Each point is reached from the start by the listed moves, each made 0, 1 or 2 times, or once backwards (-1), plus a little noise. Say if it took an odd or an even number of moves. Then give how often each move was made.

Moves:
(1): [-2.7 -1.9 -2.0]
(2): [-1.3 -2.6  5.3]
(3): [-2.3  3.2  0.7]
Start: [1.6 1.2 1.0]
Points:
[ 0.6 -1.2  6.4] => odd (0, 1, 0)
[-7.9  0.8 10.7] => odd (1, 2, 2)

Moves:
(1): [-0.3  0.4  2.0  2.6  1.9 -2.0 -1.8 -1.7 -1.2 -1.0  2.0]
(2): [ 0.1 -0.5  2.8  2.4 -0.9  2.2  2.6  0.3  1.6  1.4  0.4]
(3): [ 1.1  0.0  1.7  4.3  1.6  0.9  2.3 -0.4  2.0 -2.3 -0.5]
(4): [-2.1 -0.6  0.0  0.6  1.5 -0.5  1.1 -0.5  1.4 -1.7 -3.8]
(5): [-0.9  2.2  0.5  0.2 -6.1  5.3 -1.0  0.6 -0.6 -2.6 -1.0]
(6): [-1.4 -1.1  1.5  1.7  4.2 -2.2  3.4 -0.5 -0.6  1.2  0.6]
(7): [ 4.8  1.7 -0.4  1.7  0.1  3.3 -2.3 -2.6  1.1 -1.6 -1.0]
(8): [ 5.4 -0.4  0.1 -0.2  0.0  2.9 -1.8  0.9 -1.0  1.6  0.7]
Start: [-0.7 -0.3 -0.7 -0.8  0.4 -1.2  0.5  0.4  0.6  0.0  0.0]
Points:
[ -3.3   5.2  -1.1   2.8 -10.9   8.8   2.9   1.8   2.4 -10.3  -2.3] => even (-1, -1, 2, -1, 2, 0, 0, -1)
[-5.6 -0.1 11.5 18.7  7.4  1.2  8.5 -4.6  5.4 -9.9 -4.8] => odd (2, 1, 2, 2, 1, 1, 0, 0)
[-12.1   4.1   2.8   5.2  -1.6  -2.1  -1.1  -3.9  -2.9 -10.6  -2.7] => even (2, -1, 0, 1, 2, 1, 0, -1)
[ 9.6 -4.0  4.4  4.7  2.7  4.0  7.8  3.0  5.3  7.6  3.7] => odd (-1, 2, 1, -1, -1, 0, 0, 1)
[ 6.2 -2.7  4.1  2.2  3.5  6.1  7.9  0.6  1.7  8.4  0.1] => even (-1, 2, -1, 0, 0, 2, 1, 1)
